Each wall is flat, endless, passes through zero and stands at right angles to its row. A trip goes straight from one point to another. List the walls that it crosses, first one first.
(in the rows, 100 means zero)

Walls:
(1): [55, 88]
(2): [89, 102]
(3): [46, 95]
(4): [123, 121]
(5): [116, 44]
(6): [88, 131]
(7): [70, 121]
(8): [88, 118]
Trips:
[146, 155] to [70, 107] => 7, 2, 3, 1, 4
[54, 175] to [135, 102] => 1, 3, 2, 7, 8, 6, 5

Walls:
(1): [123, 140, 68, 81, 146, 123, 101, 72, 136, 168, 113]
(2): [66, 134, 74, 102, 105, 125, 148, 103, 88, 63, 123]
(3): [75, 176, 119, 102, 71, 94, 90, 87, 101, 123, 95]
(4): [137, 82, 78, 115, 104, 90, 148, 81, 113, 94, 55]
(5): [117, 114, 105, 142, 94, 132, 107, 20, 73, 92, 115]
Trips:
[96, 93, 195, 83, 78, 177, 73, 91, 143, 123, 119] to [128, 77, 93, 86, 99, 97, 42, 123, 82, 167, 109] => 5, 3
[97, 105, 79, 122, 136, 50, 72, 126, 156, 90, 64] to [112, 51, 65, 108, 94, 157, 90, 87, 110, 158, 65] => 5
[145, 89, 42, 80, 128, 160, 128, 101, 96, 110, 93] to [86, 87, 102, 80, 114, 99, 90, 123, 96, 117, 152] => 5, 4
[41, 105, 100, 90, 88, 129, 139, 95, 106, 81, 110] to [107, 129, 168, 102, 103, 131, 103, 103, 105, 158, 118] => 1, 2

Walls:
(1): [115, 72, 104, 140, 119, 26, 98, 124, 129, 106, 63, 117, 79, 130, 123, 93, 118, 126, 107, 102, 42, 75, 66, 135, 46, 66, 129, 83, 57, 157, 98, 82]
(2): [141, 145, 51, 119, 96, 123, 70, 123, 127, 54, 113, 92, 99, 125, 154, 58, 99, 99, 110, 113, 108, 76, 81, 135, 129, 93, 95, 148, 144, 115, 97, 110]
(3): [85, 95, 52, 37, 137, 58, 59, 73, 142, 101, 146, 100, 116, 128, 89, 108, 116, 90, 107, 61, 150, 123, 59, 123, 122, 106, 107, 120, 107, 182, 127, 131]
(4): [76, 62, 108, 115, 106, 112, 147, 100, 13, 77, 90, 91, 114, 175, 125, 98, 84, 110, 85, 134, 107, 90, 132, 65, 106, 83, 85, 94, 115, 77, 115, 113]
(5): [45, 73, 82, 155, 137, 117, 138, 148, 58, 75, 76, 125, 133, 83, 111, 130, 113, 115, 138, 66, 79, 92, 68, 95, 124, 117, 141, 89, 71, 146, 41, 90]
(6): [99, 75, 123, 93, 84, 98, 138, 89, 72, 92, 151, 71, 107, 91, 172, 107, 102, 102, 96, 112, 112, 41, 78, 126, 93, 55, 131, 95, 126, 102, 139, 72]
Trips:
[88, 107, 146, 116, 38, 68, 79, 79, 110, 68, 130, 98, 88, 125, 65, 88, 128, 118, 53, 97, 164, 152, 96, 65, 125, 59, 151, 95, 139, 126, 83, 103] to [65, 75, 80, 77, 74, 59, 60, 89, 86, 117, 118, 155, 125, 112, 71, 115, 49, 95, 51, 121, 107, 73, 35, 62, 93, 156, 125, 96, 104, 128, 72, 117] => 6, 4, 5, 1
[80, 120, 129, 71, 60, 123, 64, 145, 105, 111, 92, 49, 129, 128, 94, 73, 145, 149, 104, 102, 80, 142, 124, 84, 113, 156, 82, 108, 91, 80, 72, 132] to [81, 94, 91, 139, 89, 60, 127, 92, 98, 82, 68, 90, 101, 121, 60, 65, 149, 98, 136, 135, 130, 117, 143, 106, 139, 172, 87, 124, 127, 89, 88, 111] => 5
[147, 82, 68, 124, 55, 107, 99, 96, 58, 148, 79, 88, 96, 98, 100, 73, 102, 76, 108, 100, 95, 75, 103, 122, 66, 121, 141, 80, 149, 102, 129, 130] to [88, 120, 86, 88, 111, 92, 119, 114, 142, 152, 111, 96, 146, 93, 121, 107, 98, 125, 120, 118, 69, 114, 98, 135, 102, 91, 65, 99, 121, 96, 122, 118] => 4, 3
[103, 24, 118, 28, 122, 118, 73, 141, 107, 91, 138, 148, 79, 128, 37, 126, 58, 105, 55, 75, 102, 104, 113, 45, 91, 104, 65, 95, 76, 52, 89, 93] to [65, 109, 84, 78, 78, 101, 129, 120, 134, 103, 115, 54, 110, 80, 109, 119, 80, 121, 79, 122, 89, 62, 69, 120, 100, 104, 118, 77, 102, 94, 100, 133] => 6, 4, 5, 2, 1
[113, 92, 195, 109, 72, 124, 99, 99, 78, 131, 129, 112, 95, 55, 49, 76, 97, 121, 71, 121, 119, 108, 76, 141, 116, 123, 16, 141, 109, 113, 154, 64] to [92, 101, 104, 74, 117, 47, 95, 87, 128, 99, 97, 98, 85, 86, 91, 114, 105, 149, 105, 92, 86, 127, 87, 50, 86, 105, 69, 91, 95, 113, 56, 91] => 6, 3, 1, 5
[92, 111, 111, 156, 126, 150, 88, 100, 65, 82, 105, 76, 125, 74, 103, 109, 55, 114, 114, 74, 64, 158, 112, 78, 76, 136, 97, 63, 111, 104, 99, 105] to [101, 95, 104, 48, 88, 58, 101, 103, 101, 73, 78, 66, 82, 62, 113, 75, 24, 121, 78, 72, 82, 68, 133, 94, 73, 146, 108, 71, 150, 55, 158, 51] => 5, 6
[60, 81, 89, 95, 67, 131, 140, 76, 88, 59, 79, 84, 112, 57, 21, 135, 124, 109, 74, 44, 140, 88, 108, 96, 72, 101, 66, 138, 187, 146, 123, 96] to [123, 72, 80, 107, 105, 46, 127, 101, 124, 116, 115, 97, 94, 145, 102, 136, 108, 101, 72, 97, 108, 88, 64, 78, 109, 107, 127, 126, 86, 53, 134, 124] => 5, 1

Walls:
(1): [98, 124, 129, 78, 142, 56, 71, 130, 116, 52, 134, 107, 121, 27, 58, 124, 76, 100, 98, 115, 139, 99, 100, 123, 109, 48, 79, 125, 119, 66, 107, 68, 140, 159, 133, 121, 106, 97, 89, 150, 93, 99, 85, 101, 100, 84, 143, 118]
(2): [122, 45, 117, 77, 140, 82, 74, 136, 111, 36, 103, 56, 95, 89, 87, 91, 52, 143, 69, 128, 138, 140, 69, 154, 111, 137, 131, 71, 58, 113, 129, 87, 128, 125, 111, 71, 56, 94, 93, 105, 129, 137, 135, 73, 63, 108, 84, 112]
(3): [90, 93, 90, 101, 100, 37, 49, 127, 135, 76, 120, 102, 101, 94, 115, 93, 91, 94, 117, 87, 147, 66, 133, 40, 93, 73, 23, 116, 148, 67, 86, 138, 150, 110, 122, 66, 115, 89, 125, 58, 94, 117, 119, 79, 99, 114, 43, 88]
(4): [120, 151, 63, 119, 82, 118, 137, 113, 39, 88, 74, 151, 83, 115, 119, 127, 83, 120, 96, 99, 154, 97, 74, 126, 118, 122, 72, 55, 95, 82, 107, 135, 126, 79, 76, 63, 122, 101, 113, 78, 83, 126, 137, 159, 82, 81, 71, 105]
(5): [110, 114, 89, 129, 119, 126, 59, 83, 24, 89, 83, 85, 102, 160, 70, 70, 73, 103, 139, 106, 73, 79, 66, 139, 94, 108, 92, 130, 50, 105, 56, 78, 77, 125, 171, 102, 73, 126, 110, 106, 119, 90, 66, 79, 58, 40, 108, 39]
(6): [128, 133, 140, 122, 89, 111, 94, 106, 92, 77, 72, 109, 98, 171, 66, 59, 95, 106, 88, 82, 113, 112, 88, 77, 36, 103, 120, 149, 78, 119, 46, 123, 156, 124, 124, 134, 103, 106, 113, 63, 71, 96, 99, 75, 112, 76, 146, 51]
(7): [108, 71, 111, 85, 91, 76, 115, 121, 130, 53, 101, 94, 160, 101, 114, 94, 98, 66, 33, 110, 122, 61, 53, 96, 105, 72, 146, 97, 95, 69, 159, 102, 126, 32, 123, 133, 79, 129, 73, 100, 102, 120, 27, 131, 73, 103, 126, 82]
(8): [87, 72, 107, 103, 128, 98, 101, 128, 79, 81, 91, 108, 142, 122, 110, 87, 94, 110, 143, 74, 104, 105, 54, 135, 141, 80, 58, 104, 139, 77, 94, 66, 56, 78, 113, 104, 84, 51, 155, 73, 111, 115, 104, 113, 86, 89, 127, 81]
(9): [146, 75, 115, 90, 129, 105, 131, 82, 128, 146, 149, 105, 143, 47, 113, 133, 67, 93, 126, 158, 143, 87, 120, 62, 56, 108, 127, 140, 87, 114, 107, 91, 76, 80, 112, 80, 134, 140, 120, 96, 70, 54, 48, 111, 153, 49, 97, 68]
(10): [78, 127, 76, 74, 121, 98, 64, 157, 113, 106, 40, 136, 78, 155, 153, 126, 85, 78, 58, 107, 121, 26, 125, 65, 157, 98, 105, 73, 95, 130, 75, 91, 76, 85, 88, 130, 78, 178, 114, 99, 89, 103, 120, 113, 46, 60, 107, 81]
(11): [182, 36, 68, 146, 155, 148, 93, 127, 92, 116, 117, 53, 135, 137, 100, 99, 103, 153, 140, 101, 126, 87, 102, 36, 126, 147, 122, 134, 111, 97, 117, 74, 31, 93, 69, 83, 128, 127, 54, 109, 98, 80, 111, 119, 66, 121, 121, 133]
Trips:
[98, 155, 126, 77, 89, 133, 72, 87, 79, 95, 60, 75, 87, 99, 81, 31, 123, 140, 99, 124, 97, 111, 77, 101, 139, 64, 49, 91, 120, 60, 57, 56, 109, 145, 83, 146, 93, 74, 88, 84, 55, 76, 115, 84, 39, 115, 78, 117] to [105, 132, 136, 65, 95, 137, 83, 80, 87, 104, 106, 130, 77, 52, 85, 35, 134, 139, 88, 66, 100, 71, 78, 106, 126, 79, 148, 128, 100, 97, 102, 101, 95, 115, 97, 57, 134, 93, 105, 119, 39, 122, 65, 90, 104, 71, 142, 104] => 3, 10, 4, 8, 9, 7
[114, 110, 116, 119, 132, 131, 61, 119, 130, 135, 64, 55, 87, 107, 131, 85, 89, 100, 54, 114, 156, 101, 76, 88, 153, 82, 166, 121, 101, 93, 113, 111, 116, 157, 123, 184, 145, 101, 106, 87, 90, 132, 103, 140, 90, 87, 165, 129] to [122, 62, 108, 115, 54, 108, 124, 70, 83, 41, 103, 65, 101, 106, 88, 118, 60, 116, 120, 63, 96, 78, 97, 86, 119, 59, 125, 117, 83, 87, 80, 145, 73, 77, 110, 105, 71, 66, 99, 134, 98, 94, 85, 79, 136, 151, 105, 110] => 8, 10, 5, 1
[81, 103, 65, 62, 37, 112, 64, 44, 80, 85, 57, 80, 124, 75, 112, 53, 80, 103, 82, 79, 129, 92, 97, 72, 40, 117, 138, 94, 112, 96, 114, 93, 86, 91, 143, 65, 108, 123, 97, 69, 93, 78, 62, 126, 120, 63, 130, 167] to [117, 124, 108, 160, 100, 152, 81, 137, 92, 91, 90, 73, 111, 100, 95, 82, 52, 157, 79, 102, 107, 111, 134, 120, 115, 66, 111, 131, 188, 80, 176, 72, 91, 153, 103, 81, 70, 88, 109, 100, 67, 70, 118, 90, 96, 100, 70, 82] => 11, 1, 3, 2, 4, 8, 7, 9, 6
[144, 83, 46, 49, 137, 100, 102, 43, 67, 72, 126, 104, 136, 102, 126, 163, 78, 97, 74, 93, 86, 142, 57, 90, 106, 162, 50, 104, 118, 115, 117, 127, 69, 147, 141, 80, 136, 71, 119, 101, 159, 73, 71, 153, 157, 128, 73, 32] to [126, 126, 173, 70, 87, 52, 99, 73, 49, 106, 130, 177, 96, 136, 67, 95, 133, 65, 140, 115, 107, 105, 101, 157, 97, 109, 74, 132, 190, 100, 96, 111, 111, 127, 102, 143, 43, 151, 109, 82, 69, 99, 89, 134, 119, 92, 161, 143] => 2, 1, 11, 3, 6, 9
